Every row gives one point. The points of each table are mixes of a few directions, plus a little noise. Count the directions of each table, and those that both share. Where both have some left over, give the other angles between the two spaces (their principal angles), to ten degrees, smallest first.

First (4 x 2):
[[-55  -7]
 [ 55   7]
 [ 49   6]
 [-48  -7]]
Second:
[[ 65   8]
 [ -2   0]
 [ 22   3]
 [-81 -10]
 [ 47   6]
 [-51  -7]]
Directions: first 1, second 1, shared 1

First:
[[  1   0   1   1   0  -1]
 [-16  23 -33 -32 -22  11]
 [ 43 -63  86  90  60 -31]
 [-18  26 -35 -37 -25  13]
 [-27  40 -54 -58 -38  20]
 [ 18 -26  36  37  25 -12]]
Second:
[[ -5 -14 -30 -39 -19   0]
 [ 10  94 -21 -50  26   2]
 [-61  20 -24  39 -21  -7]
 [ 28 -72  57  65  50 -47]
 [ 27 -21  34  19  11   8]
 [ -1  -6 -18 -32 -47  44]]
Directions: first 1, second 4, shared 1

First:
[[-54 -37  57  19  14  -5 -49 -12 -20]
 [  6  -8  36  -4  30 -16 -27 -43  -9]
 [ 28  20 -20  33 -44 -15   3  35  10]
 [ 99  13  76  62 -29 -39  50 -36  13]
 [  5  29 -43 -19 -10  43   9  17 -17]
 [-14  19 -82 -26  -8  -3 -23  42  12]
 [ -7 -14  27 -18  42 -17 -30 -45  -6]
 [-43 -10 -26 -23   4  34  16  23  -2]
 [-19 -14 -24 -23   3  19  50  18  18]]
Second:
[[ -14   75   21  -30   26  -20   15   89   -1]
 [   3  -16   -4    6   -5    4   -3  -19    0]
 [ -12   64   18  -26   22  -17   13   76   -1]
 [   2  -11   -3    4   -4    3   -2  -13    0]
 [ -10   54   15  -22   19  -15   11   63   -1]
 [  19 -102  -29   41  -36   28  -20 -121    2]
 [  -4   23    6   -9    8   -6    4   27    0]
 [   7  -38  -11   15  -13   10   -8  -45    1]
 [   9  -49  -14   20  -17   13  -10  -58    1]]
Directions: first 5, second 1, shared 0; angles 70

First (11 x 12):
[[   6   -3   -5    7   -9   16    2  -15    7    3   -3   -9]
 [ -11    4    8  -10   15  -28   -3   26  -13   -7    4   14]
 [  48  -13  -34   42  -64  121   11 -106   54   27  -20  -61]
 [ -30    9   22  -27   39  -74   -7   64  -33  -18   12   38]
 [ -24    7   16  -20   32  -59   -5   52  -28  -13   10   31]
 [  19   -8  -14   16  -26   51    5  -45   24   11   -8  -25]
 [  -7    2    5   -6    9  -15   -1   15   -8   -4    1    9]
 [ -17    5   12  -15   23  -42   -3   38  -19  -11    8   21]
 [  -4    1    2   -4    4  -10   -1    9   -5   -1    2    5]
 [  11   -4   -8   10  -15   28    3  -24   12    7   -4  -13]
 [   6   -2   -5    6   -9   16    2  -14    8    5   -4   -7]]
Second:
[[  5 -11 -23   4 -19  38  12 -35   9  10  -7 -15]
 [ -1   3   7  -2   6  -9  -2   9  -3  -2   3   4]
 [-45 -24 -38 -36  13 -21  31  13 -38   2  -4  23]
 [-49 -14 -20 -42  29 -52  21  41 -48  -8   3  36]
 [ 19   8  11  16  -9  17 -11 -14  19   1   1 -13]
 [ 40  42  74  31  15 -33 -50  37  28 -16  15  -3]
 [  6 -24 -46   7 -37  70  27 -65  15  22 -14 -27]
 [ 42   6   5  36 -33  60 -10 -50  42  10  -5 -36]
 [-16   2   6 -14  20 -37  -2  31 -19  -8   5  20]
 [ -2  12  24  -3  17 -35 -14  32  -6  -9   9  13]]
Directions: first 1, second 2, shared 1

First (9 x 18):
[[-54 -14  33 -41 -26   3 -73  69  13  31 -15   9 -27 -54 -23  64   6  12]
 [  8 -38  24 -41 -20  28 -88  34 -23  93  -7 -17 -42  21  23 -34 -79   5]
 [ 14  18   7 -26 -11 -17  78 -51   8   5  46 -19 -50  -6   7  31  30  16]
 [-10  -6 -38  19  22 -13 -16  -1  18 -47  22 -14 -37  -8   2   1  15  19]
 [ -8  -1  48 -14 -20   2 -52  41 -22  60 -28  17  56 -13  14  -9 -38  -2]
 [  0 -15 -25   8  10  14 -16   3   4 -15  -6  -5 -23  15 -10 -12  -3  -7]
 [ 16   1 -45  52  37 -16  -3 -19   3 -56  13  -8  17  18  21 -49  -4  11]
 [ 28  31  39  -1 -14 -10  66 -32 -22  29  -5  14  70   9  16 -12  -2 -12]
 [  5  24 -43  44  23   9 103 -43  19 -99 -21  23  35  17 -51  18  78 -43]]
Second (11 x 18):
[[-28  23  20  33  26  -6 -23 -34  21  36  -2  68 -29  27  12  -5  27  -2]
 [ 38 -30 -27 -45 -35   8  32  46 -28 -49   3 -93  40 -38 -16   7 -37   3]
 [ 24 -20 -18 -29 -23   5  20  30 -18 -32   2 -60  25 -24 -10   4 -24   2]
 [-44  36  32  53  41  -9 -37 -54  33  57  -3 109 -46  43  19  -8  44  -3]
 [ 35 -28 -25 -42 -32   8  29  42 -25 -45   2 -85  36 -34 -15   6 -34   3]
 [ 23 -19 -17 -28 -22   5  19  29 -17 -30   2 -57  25 -23 -10   4 -23   1]
 [-42  35  30  51  40  -9 -35 -52  32  55  -3 104 -44  42  18  -7  42  -3]
 [ 12  -9  -8 -14 -11   3  10  15  -9 -16   1 -29  12 -12  -5   2 -12   1]
 [-49  40  35  59  46 -11 -41 -60  36  64  -3 121 -51  48  21  -9  48  -4]
 [ -1   1   1   1   1   0  -1  -1   1   2   0   3  -1   1   0   0   1   0]
 [ 32 -26 -23 -38 -29   7  26  39 -23 -42   2 -78  33 -31 -14   6 -31   3]]
Directions: first 5, second 1, shared 0; angles 90

First:
[[   2  -10    9   -8    0  -11   -1  -11   53  -20   28  -24  -32  -12
    43    4  -25   40  -13   -7   19   -6  -12  -36]
 [ -42   35  -57   43   13  -72   26   15    9   56   -6   10   31    7
   -43  -25   26    4   -6   42  -21   -7    2   10]
 [ -30  -15   -5  -24  -25  -35   20   -1   -2  -14  -35   16   12  -12
    -2    4   -4   -4    1   19    4   16    1    1]
 [ -27  -32    7  -25  -25  -13   26  -24    7  -30  -25    7   -9   -8
    23   33  -14   24  -11    5   29    6    0   -8]
 [  58   65   36  -40  -72  104  -54   61  -65  -29 -116   29   52    8
   -54  -23   13  -99   75   58 -121  118  -25   36]
 [  14    9   26  -17   -2   58   -6   -4   28  -18   29   -6   -5  -26
    29   11   -9    3  -33  -59  -22  -21   28  -22]
 [ -21   -3   -5   20    4   30   24  -29    8    7   12   -4   -6    0
    11   39    4   37  -37  -26   13  -33   17   -4]
 [  25   27   -2   25   16   20  -21   14    3   19   15  -14   -4   14
   -11  -15    6   -3   12   10  -22    3  -12    2]
 [  -1  -49   10  -28   15  -53   -1   -6    6  -19   28    0  -18  -12
    23  -13  -15   -2    1  -23   50  -16    2  -10]
 [  -2  -48   10  -29   23  -44   -4   -2  -17  -12   27   10   -4  -15
     9  -19   -6  -26   -1  -39   45  -26   19    6]
 [  21   16  -27   83   55   15  -10  -12  -26   59   42  -26  -21   55
   -29    6   20   28   11   21   22  -34  -22   25]]
Second:
[[ -62  -70  -23    0   19  -63   53  -43  -30    7   13   25    5   -4
     1   32    9   20  -39  -37   79  -60   38   17]
 [  27   30   -2   -8   11   11  -32   46  -43   20   -5   24   44   -8
   -47  -51   27  -83   22  -16  -55   12   24   27]
 [  -2   -1    8    9  -23   12   12  -29   62  -25   -4  -37  -52   12
    53   43  -34   86   -6   42   23   17  -47  -40]
 [ -26   -3    7    1  -52   68   37  -40  -17  -24  -69    9    1   13
     8   80   -2   45  -15   27   -2   23   -9    7]
 [ -21    4  -42   21   35 -106    3   21   24   39   36   -2    5   -2
   -18  -53   10   -4    6   21   14  -19   -3   -4]
 [  30  -33   31  -38  -13   -4  -22    1  -11  -40  -12   -6  -26    4
    22   -5  -23  -13   36   13   28   31  -27   -5]
 [  22   38  -14   26   40  -30  -25   28   55   32   68  -28  -10   -9
     5  -51   -1    3   -5  -10  -23  -21   -2  -27]
 [  17   18   19  -11  -18   77  -11   10  -44   -7  -30   22   29   -3
   -22   11   16  -43    2  -25  -43   12   22   23]
 [  18   19   11   -2    0   36  -17    8    1   -1    4   -4    3   -3
    -1   -4    1  -13    1  -12  -24    5    4   -3]]
Directions: first 6, second 5, shared 5

First:
[[ -3  31 -23 -14 -10  -7 -41  -5  -2   5 -22  -6  -3  60 -20 -13  11  16
  -20  13   7   4 -36   3  -1   4  -3 -18 -13 -16   2 -12]
 [ -7 -22   4 -22 -33  39  23  15  24 -14  20  12  12  -1  34  14 -31 -27
    8  25  -3  20  41   5 -14  -7   2  17  29  12  -5  10]
 [ 15   3  15  54  72 -62  -3 -25 -36  22 -10 -15 -13 -56 -39 -13  41  30
    7 -52  -1 -37 -38 -10  21  13   6 -12 -33  -4  14  -2]
 [ -2  -8   2 -79 -83  86  34  22  38 -63  13  12  19   6  52  50 -46 -20
  -12  31  16  36  80  25 -18 -51  -9  29  10 -14  -3 -11]
 [-24  20 -49 -83 -36  61 -41   2  58  -9   2   8  27  86  -2 -12 -26 -34
  -28  47  17  53  22   3 -34   6   7 -22  59  25  20 -19]
 [ -2 -29  13 -37 -30  53  45  14  26 -35  25  11  17 -40  35  35 -33 -25
    7   8   8  21  68  12 -13 -26   4  23  25  12   0   0]
 [-16  18 -38 -21  43 -10 -55 -21  26  38  -8  -3  12  51 -44 -43  14 -16
  -12   6   9  19 -28 -17 -15  41  15 -42  49  36  30 -11]
 [ 23  16  24  78  63 -83  -3 -22 -64  20 -23 -22 -29 -55 -35 -11  53  54
    8 -59  -4 -58 -62  -3  35   7  -5  -8 -72 -32  -4   2]
 [ 17 -30  49 121  17 -74  42  14 -66  33   2   1 -37 -52  22  -4  17  30
   44 -21 -42 -60 -51 -10  38  12 -13  31 -58 -24 -48  46]]
Second (11 x 32):
[[ -31   -7  -38  -31   30   10  -88    4   70   54   -8   21    4   81
   -30  -42  -32  -15   -2    4    6   13  -37  -15  -27   -5   15  -17
    43   44   40  -10]
 [  13   18   64   34   25  -15   27   -9  -23   14  -12   -7  -14   14
    20   19   -9   10   20  -30    4   18   27  -43   19   20   15   11
    31  -57   -5  -13]
 [   4  -22   61   76   43  -42    8    8  -13   51   -5   10  -28   -6
    17   -1  -21   17   43  -41  -16  -20  -17  -40   21    2   11   28
     4  -25   -7   13]
 [ -10   17   -2   -4   -1    4  -31    1   17   26  -10    7   -3   73
     0  -17  -15   -8    1   13    0   23  -12  -23   -5   17   10   -9
    35   -9    2   -6]
 [  -5   -7   57   89   21  -45  -14   16  -13   73  -14   17  -35   69
    28  -19  -33    9   46  -10  -28   -4  -40  -54   20   25   12   22
    25  -40  -25   21]
 [   2    2  -46  -44  -37   24   11   -1   -4  -46   11   -8   19  -34
   -10    5   25   -7  -29   28    6   -4    8   43  -12  -11  -17  -12
   -30   27   -4    3]
 [  19  -15  -50  -14  -80   12   66   10  -53  -87   25  -15   15 -110
     9   20   51    1  -29   48  -16  -41    3   83    4  -17  -44    1
   -96   30  -45   34]
 [   2  -13  -41  -96   41   45    1  -27   41  -62   14  -14   35 -117
   -49   28   23   -1  -35  -44   46   -4   56   42  -25  -54    4  -16
   -16   57   69  -40]
 [  -8   28   60   19   54  -10  -31  -12   23   60  -25    4  -14   96
     3   -5  -37    0   22  -34   13   44   14  -75    6   29   35   -1
    83  -51   22  -31]
 [  -2   -2  -23   15  -44   -6    1   14  -17   -3    4    5   -2   19
    12  -14    6   -4   -2   40  -20  -10  -30   18    1   10  -16   -1
   -24    6  -32   25]
 [  15    1  -39  -44  -50   25   48   -4  -28  -79   18  -18   22  -87
    -3   26   42   -1  -34   24    6  -13   27   61   -4  -17  -25   -7
   -55   20  -14    5]]
Directions: first 4, second 4, shared 2; angles 50, 90

First:
[[121  60  23 -48   2 -19  80  45 -14 -43  60 -29  20 120 -16  57  13 -82
   -2  26  52 -27  26  28 113  18  51 -29 -18 -33  -5 -46]
 [-93 -46 -18  37  -1  15 -61 -34  10  33 -46  22 -16 -92  12 -44 -10  63
    1 -20 -40  21 -19 -21 -87 -14 -39  22  14  25   4  36]
 [-11  -5  -2   4   0   2  -7  -4   1   4  -5   3  -2 -11   1  -5  -1   7
    0  -2  -5   2  -2  -3 -10  -2  -5   3   2   3   0   4]
 [ -4  -2  -1   1   0   1  -3  -2   0   2  -2   1  -1  -4   0  -2  -1   3
    0  -1  -2   1  -1  -1  -4  -1  -2   1   1   1   0   2]
 [ 36  18   7 -14   0  -6  24  13  -4 -13  18  -9   6  36  -5  17   4 -24
   -1   8  16  -8   8   8  34   5  15  -9  -5 -10  -1 -14]
 [  1   0   0   0   0   0   0   0   0   0   0   0   0   0   0   0   0   0
    0   0   0   0   0   0   1   0   0   0   0   0   0   0]
 [-60 -30 -11  24  -1   9 -39 -22   7  21 -30  14 -10 -59   8 -28  -6  40
    1 -13 -26  13 -13 -14 -56  -9 -25  14   9  16   2  23]
 [108  54  21 -43   2 -17  71  40 -12 -38  54 -26  18 107 -14  51  12 -73
   -2  23  47 -24  23  25 102  16  46 -26 -16 -30  -4 -41]
 [-98 -49 -19  39  -1  15 -65 -36  11  35 -49  23 -17 -97  13 -46 -11  66
    2 -21 -43  22 -21 -22 -92 -15 -42  23  14  27   4  38]]
Second (11 x 32):
[[ 23  10 -55  17 -15  30 -63   8 -69  57  70 -39  -3  51   5  25  15   6
   32 -43  44  29  57 -24   1 -63  57  -4   7  50  22 -49]
 [-22 -11 -44  80 -10 -24  -9  -7  -5  25  38  52   0  38 -47  30  62  54
   39 -32  -7 -57  21   6 -26 -48  35  -6  36 -21  42  -1]
 [ 22 -22 -42  41  -3  -4  38 -12   9 -20  22  33   4  13   7   6  35  25
   21 -31  46 -40 -17   1  29 -23   4  15  12  -2  14 -16]
 [ -3  -1  56 -52  -2  -9  18  37  40   9 -46 -29   7 -31   0  -4 -30 -37
  -50  35 -31   8 -59  28  -1  37 -37 -18 -39 -14 -70 -24]
 [-23 -10  63 -58  19  -3  34 -15  34 -55 -58  -2  -7 -52  18 -47 -57 -29
  -34  57 -40  23 -39   7  -4  80 -52   1 -11 -22 -22  50]
 [-31   2  76 -65  10  -8   7  11  32 -16 -59 -22  -4 -44   0 -29 -54 -37
  -46  61 -62  29 -36  17 -22  68 -43 -17 -23 -22 -43  29]
 [ 23  -7 -33  11  11  18  19 -38 -19 -45  16  15  -5   1  34 -19  -2   9
   26 -18  48   6  21 -25  31   0   3  29  17  17  40  24]
 [ 50  39  17 -62   5  29  -3  13  -7 -10 -28 -54   9 -26  52  -5 -39 -51
  -29   1  38  54   7 -17  44  11 -19  22 -41  38 -30 -12]
 [ 22  37 -46  49  -3   1 -22 -10 -23  12  22  21   6  23  -5  32  44  25
   33 -44  31 -14  62 -21  11 -54  32  24  14  15  48   9]
 [-52  14  39  18  -9 -40 -22  31  32  46 -26  19   4   0 -65  28  23  14
  -17  23 -84 -32  -8  31 -58  -2  -1 -32   1 -43 -17   9]
 [-10 -50 -32  20  -3  10   3 -19 -25  -3  50   7 -12  27   1 -16   2  21
   27  -9  20  -7 -10  -3  -5  -5  20 -11  26   6  17 -17]]
Directions: first 1, second 5, shared 0; angles 60
